Rows are points. Examples show where two turns around zero, p and q, send a point. Where does a point land after both, in the order given? Backwards means that the second turn is done in reverse. Each puzzle has new turns, and all numbers are rounded.
In the rows, zero is written as 128.

Turn p:
[125 163 110] => [106 156 145]
[123 121 138] => [134 116 130]
[ 99 157 159] => [127 115 178]
[152 106 143] => [159 124 110]
[151 145 144] => [151 148 140]
[118  75  73] => [ 91 109  63]
Turn q:
[ 99 120 146] => [100 138 146]
[111 141  95] => [149 161 130]
[181 101  94] => [151 113  65]
[131 166 143] => [147 113 161]
[118 112 162] => [ 93 114 138]
Where do these land?
q, then p: [117 117 154] => [120 101 139]
p, then q: [151 104  84] => [163 170 122]
q, then p backwards: [128  84  82] => [169 111  82]
q, then p: [121 148 136] => [148 123 136]
p, then q backwards: [142 164 168] => [108 179 120]
p, then q: [108 150 145] => [103 110 143]

Turn p:
[148 135 142 108] => [129 150 129 104]
[148 162 100  92] => [149 115 113  75]
[106 142 178 167] => [ 69 143 115 157]
[159 107 138 108] => [150 162 142 118]
[125 156 112 168] => [119 108  84 144]
[ 89 101 112  95] => [135  97 179 125]
[121  93 113 157] => [146 121 134 172]
Turn q:
[136 129  97 153] => [111  95 129 112]
[131  85 155 106] => [146 165 165 122]
[138 170 139  84] => [173 134  90 149]
[139 154 148 127] => [138 124 118 159]
[ 95 103 101 171] => [ 71 123 137  98]
Where do these land?
p, then q: [124 109 118 124] => [130 125 145 142]
p, then q: [ 84 174 131 120] => [117 177 130  88]
q, then p: [127 116 128 188] => [ 91 117 164 159]
p, then q: [119 131 151 110] => [129 153 113 138]
q, then p: [187 110 112  98] => [153 193 136 118]

Turn p:
[162 109 151 139  87 171 100 120] => [ 89 163 142 143 153 116  88  96]
[147 121 150 145  71 131 146 103] => [116 161 144 151 146 111 147  79]
[ 79 163  85  99 172 177 143 150] => [138  54 146 113 132 193 113 155]
[157 122 183 128 120 112 126 102] => [129 139 110 137 140  69 125 100]
[112  90 136 132 147  95 138 133] => [130 131 140 114 104  96 152 157]
[112 131 122 100 139  85 126 160] => [163 129 120  87  99 130 135 141]
[111 118 126 120 135  81 106 100] => [148 132 115 144  77 106 133 134]
[134 145  67 112 172 145 143 149] => [155 107 128 127 148 179 121 182]
[138 153 132 176 109 156 124 136] => [ 82 137 108 135 153 153 136 109]
Turn q:
[100 137  97 173 127 168 103  94] => [146  68 114 138  86 149 123 155]
[180 115 140 107 150 137 169 139] => [ 80 139 132 108 160 136 157  94]
[127 166 147 128 133 131 161 145] => [ 99 137 114 140 164 136 116 149]
[148 157 114 170  87 161 140 137] => [ 89 122  81 132  95 134 138 163]
[ 88  93 101 166 113 117 136 134] => [163 114  98  84 108 122 101 136]
[153 109 189  94 153 132 135 133] => [ 89 137 182 124 159 105 129 103]
[139 141 122 113 133  76  82 104] => [177 142 139 167 130 101 158 118]
[129 155 130 110 147 129  83 145] => [144 144 165 152 129 140 148 156]
[ 89  78 113  92 108 100 143 120] => [165 151 126 105 119 126  83  78]
Where do these land?
p, then q backwards: [113 144  67 128 144  98 142 103] => [124 167  78 132 134 136  84 119]
q, then p: [165 115 124  97  99 115 133 125] => [141 111 116 161 121 142 155  98]
p, then q: [157 123 108 115 146 146 129 152] => [125 138 162 122 137 147 149 149]
q, then p: [ 90  72 163 139 120 138 106 119] => [143 162 124 115  94  81  97  99]
p, then q: [ 94 151  96 118 138 116  94  89] => [112 121 103 109  64 113 134 137]
q, then p: [182 128 127  92 118 145 145 116] => [118  86 142 162 118 136 162 105]
q, then p: [ 82 121 172 186  94 155 123 183] => [144 155 125  44  78 147  92 119]
q, then p: [ 63 107 167 169 136 111 124 140] => [148 166 104  86 101  99  83 152]
p, then q: [109 175 115 109 154 107 136 143] => [108 139 125 102 100 155 150  92]
p, then q: [177 139 132 116 128 155 159 111] => [138  91 145 119 163 127 167 135]
q, then p backwards: [177 133 137 139 131 122 117 128] => [119 116 143 163 126 111 155 120]

Turn p:
[ 93 147 154 133  69 142 210 141 132] => [ 86 116 207 116 176 116 125 159  93]
[151 144 111 133  83 151 127 114 120] => [142 158 147 129 126 140 136 125  81]
[125 121 114 121 137 144 194 141 125] => [101 157 151 106 159 100 133 153 143]
[146 104 147 136 125  78 126 155 124] => [117 106 125  92 126 171 129 116 154]
[116 215 123 133 128 131 121 123 153] => [143 102  93 151 167 117 127 156  70]
[135  93 131 139 151 102 121  75 143] => [110 138 105 125  95 130  73 109 143]
[129  91 107 143 142 139  93 146 137] => [165 127 124 114  88 119 134 127 155]
[131 113 141  61 147 150 101 140 147] => [159 139 129 182 139 142 130 135 179]
[140 150 147 138 154 156 108 107 124] => [147 128 106 148 140 104 121  93 116]
[115 101 105 140 142  88  77 137  75] => [112 110  95 119  63 144 171 108 145]
Turn q:
[134 121 143 138 112 183 142 163 113] => [132 137 173 126  98 118 109 112  89]
[118 108 105 149 156  80  77 108 112] => [118 108  87 109 181 121 132  92 161]
[150  92 135 119  88 150 149 127 147] => [142 161 114 154 100 143 112 122  91]
[118 136 130 115 151  86 108  86  86] => [124 123  92  97 151  97 118 141 178]
[140 122 162 108 127 139 117 100 113] => [110 164 114 111 113 106 120 135 134]
[162 130 171  96 125 116 127 144 128] => [101 160 130 105 115 158 104 151 128]
[123 183 110 157  88 182 132 137 177] => [132 124 183 188  82 137 173 111 133]
[ 77 128 114 119 133  77  93 129 117] => [161 119 112  91 171 137 151 117 168]
[129 132 156 155 112 168 205 147 154] => [139 144 180 181 118 122 117 166  76]
[147 143 109 111 104 160 172 143 125] => [146 112 145 148  77 134 111 148 108]
[105 105  99 119 185 119 117 128 148] => [119  92  99 106 160 126 166 129 104]
[132 135 102 149 155  77  97 124 115] => [113  93 107 120 170 136 123 111 167]
Where do these land?
p, then q backwards: [145 165 120 154 142 165 154 104 141] => [109  75 153 146 141 138 143 111 106]
p, then q: [122 116 113 130  87 101 149 171 115] => [146 151 155 103 106 131 127 159  88]
p, then q: [100 161 125 123 123  83 150 110 161] => [147 106 144  83 146 129 135  84 106]
p, then q: [142  87 137  95  98 130 140  89  92] => [133 163 170 150 121  92 161 133 158]
q, then p: [106 107  97 147 128  93 127 127 166] => [130 166 111  98 130  84 120 118 140]
q, then p backwards: [ 96 139 144 140  84 176 107 113 165] => [139 108 110 109 111 183 107 127  76]
p, then q: [170 112 136 143 105 159  87 141 131] => [ 90 148 111 151  85 116 100 139 139]
q, then p: [171 149 110 114 177 151 137 167 126] => [115 111 186 152  90 124 149 122 160]
p, then q: [ 95 138 129 131 168 112  76 149  95] => [170 116  91 179 138 136 115 124  97]
p, then q: [133 106 169 103 170 110 154 109  88] => [140 130 114 151 158 104 199 139 134]
